Every row gives one point. The window is the flat piece filled in between its corners: a triangle in 3 columns, a solid with four corners in 4, and so on. A path goes straight from each point to the next, and from the last back to the first. After which points does the path pass through the window?

Window (4 x 4):
[[ 28 -36 -36 -13]
 [-12  24  35 -25]
 [-28   6  15 -12]
 [ 28  14 -13  11]]
Path:
(1): [ -7 -16 -27 -24]
(2): [-24  16  -4 -37]
(3): [-14  -2  22  13]
(4): [-17  -2  60   0]
(5): [-26   9 -10 -16]
(6): [ -7  24  -8 -44]
(7): [-20   1  40   4]
(8): [ 15 -30  -8 -13]
Through the window after points: 2, 4, 6

Window (6 x 6):
[[ 23  -1  -6  13  -7   9]
 [  3  14   6  -4 -26  -7]
 [  1  24 -10  -2   7  -8]
 [-22  16 -13  -2   5  13]
 [  6   3 -15  26  -8  -4]
 [  2 -60  10  -1 -19 -14]]
Path:
(1): [  9 -14 -19  -1 -29 -22]
(2): [  0 -11 -12   2 -11   2]
(3): [ 9  3  9  8 -6  2]
(4): [-22  11  17  -6  14  10]
(5): [-10  13 -32   6  -9   8]
(6): [ 12  13 -25 -25 -18   7]
(7): [-2  5 11 11 -5  0]
(8): [-13  -1   9  20  -2 -19]
(9): [  1 -19  -3 -12 -17  -6]
(10): [ 17 -13 -19   0 -18  10]
(11): [ -5  -5  29  15 -10 -12]
(12): [ -7   0  23   4 -11 -12]
(13): [  3  11 -22  -6  -6  -4]
(14): [  3 -12 -29  -5   1  -6]
(15): [ 5 15 21 24 -4  5]
(16): [-14  -5  21  11   4  11]
Through the window after points: 2, 4

Window (8 x 8):
[[ 27 -21 -41  -2  21   5  -3  -5]
 [ -8  43  15 -17 -27 -44 -15 -46]
 [-11  17 -14 -49 -23  -2   6  31]
 [ 23  20  17  30  -2 -21 -27   1]
 [ 10   7 -60  -4 -13  24 -23  11]
 [  0 -10 -26  22   5  10  31  18]
 [-19   6 -18  -7  33 -12 -19 -29]
 [-10   0  32  11 -24   4  -1 -38]]
Path:
(1): [ -4 -35  10   8 -43 -28   4  10]
(2): [  1  21  -8  11  17  25   7 -28]
(3): [ 13  30  26 -10   2  16  -3 -10]
(4): [-23  -7  -1  11 -35 -29  -9 -46]
(5): [-16  -9  -7 -12  -3 -17  -7   7]
(6): [ 19  19 -28  -4   2  30   7  11]
(7): [ 15  21 -29  10  14  54 -21 -23]
(8): [  6 -14 -37 -12 -24 -37  -8  25]
Through the window after points: 1, 3, 7

Window (9 x 9):
[[-41   4  10 -19   4  11 -46 -12  -1]
 [-33  36  18  22  15   3   3  42  -3]
 [  9 -14   6 -24  -5 -15 -10   5   7]
 [ 31  -9  -2 -39   4  22  18 -16  -9]
 [ 30 -15  -3  -7  14  22 -20  -7  -3]
 [-29  60 -10  29  23 -20   7  28   4]
 [ 32   9  -6   8 -23   9  12  -5 -17]
 [ 14   5  11 -13   7 -15 -10  -4 -35]
 [  9  -6  -4  36  10   7  33  -8  -6]]
Path:
(1): [-22  17 -31   6   9 -15   2  39  -9]
(2): [ -3  23  16   5   7  14  -3 -12   7]
(3): [ 19  10  13   8  -5   8   9  -6 -12]
(4): [ 15   7 -55  -7 -26  -1 -12  14 -10]
(5): [  4  -4  -1 -13   5   4  -6  -1 -25]
(6): [ 28  -6  21  -6  -6   3  -8 -13   8]
(7): [ 32  15  26  20  30  28   8 -19  21]
(8): [ -1  -3 -11 -25  -2   7  -9   3 -22]
(9): [-14  -2 -29  -4  16  16 -19  27 -13]
(10): [ -5  20  30  -3   8 -13   8  -1   4]
(11): [  4  34  47   7  21  20 -27   6  -2]
(12): [-32  29 -39  18   8 -26  33  33  -4]
(13): [-31  -5   0 -13  18  17 -31   8 -31]
(14): [ -7  22  19  -4 -10 -10 -14 -12  28]
(15): [ 17 -13  37   1 -23  -9  -4 -41   2]
(16): [ 16  21 -38 -10  15  19  14  35 -23]
Through the window after points: 3, 11, 13, 15

Window (11 x 11):
[[-13  15 -16 -18  -6  35 -26  29  15  51 -21]
 [ 22  20 -11  32   2 -18  -2 -30 -11 -26  -5]
 [-15  -9 -23  28 -11 -10  19   2  26 -18   3]
 [  9 -16 -29  -9   2 -39 -18 -25  -3  28 -18]
 [ 10 -23  21   3   9  -5  -5  18  -1 -14 -16]
 [  7  57  14   3   6  -1  14  12  35   3 -17]
 [-32  -9 -13  10  18 -21 -34   0  -7 -31   8]
 [-21   7   2   5  11  23   5   8 -17  27  11]
 [  8  16 -11  18  18  22  11  23  12   9  24]
 [ 16   7  46 -18   5  18  -2   5  21 -34   4]
 [ 21  10 -16 -13  10  25  40  12  21   6 -23]]
Path:
(1): [  5  11  30 -11  -8   6  11  17  13 -20  10]
(2): [ -9  27  -2   9 -11  -6   5  11  -7  -6  -3]
(3): [ -9 -16 -13   1  33  -2 -16  -2  27 -16  -4]
(4): [-37  -4  -6   0  55   9 -30   5  43   5  -5]
(5): [ 23  12 -14   8 -22 -16   9  -1 -19   4   1]
(6): [ 27  25 -19   7 -39  11  10  15 -12  17  16]
(7): [-13   2   2  17  60   5   6  -1  32 -18 -10]
(8): [-19 -11 -10  29   8  10 -10 -18  26  -4   1]
(9): [ 30  12  11 -18   1  -3  10  22 -23 -15   0]
(10): [  2   9 -16  -8  -2 -13  10  -1  -2   1 -11]
(11): [ 34 -21 -10  25  25   8 -18 -24  30  22 -17]
(12): [ 16  -2  16  -3  25  17 -16  -9  19 -19 -16]
Through the window after points: 2, 4, 6, 10, 12

Window (14 x 14):
[[ 18 -19 -39  16  -9  -9  21  -5   2   7 -21  34  15  18]
 [ 34  31  37 -13   4  -3 -10 -24 -37 -29   3  21  37  21]
 [ 33  -1 -14 -12   7   7  -9  21 -42   0 -18   1  10  16]
 [ 23   7 -34  43  15 -24  13  14  26  23  -3   3  -7   9]
 [ -6 -21  60   0 -31  -2  20  12   9  22 -19 -26 -27   2]
 [ 43  19 -28  -6  35  11  27  -1 -12   3 -10  44  -3   4]
 [-31  12  17 -13 -34  -4  15  23  29  11   4 -10  -9  15]
 [ -3 -17 -51  11  18 -39  25  -9  10  -8   5   6 -33 -17]
 [ 12   7  35 -35  32  25 -16 -51 -46   3  17  -3  33  28]
 [-14 -30  45  17 -18  31  14  26  -2 -11   5 -22 -33  29]
 [-28   6  28  19 -46  20  -1  -2   8  12   2 -16 -18 -18]
 [-21  -5 -24  18   0 -27 -12   8  30  14 -22  32 -39   1]
 [-18  -3  20   1  -9  17   6 -10  21 -14 -31 -35 -18   9]
 [ -2 -28 -11   7 -14  -8  -4  13  59   3   4  -3 -25 -22]]
Path:
(1): [-42  30  31   5  50 -18  -4  35  28  13 -13 -21   2 -20]
(2): [ 8 -6  8 15 11  2 13 -3 -8 -7 -7 20 10 -1]
(3): [  9   1  -6 -10  -5  -8   3  -1   0   7   5  -2 -22  14]
(4): [ 49   7 -33 -14 -25  30  21  -9  31  18 -16  17 -46  18]
(5): [ -7 -11  10  13   5 -15   9   6  -6   3 -10   7   7   3]
(6): [-28 -21 -24  -1  20   6  23   0 -10   8 -36   1  20 -13]
(7): [ 18  11  -1   1 -14 -19  -1  -2  21   3  12   6 -28   8]
(8): [ 27 -35 -22  12 -51   2  16 -27   5  -2  -1  23 -34  23]
Through the window after points: 4
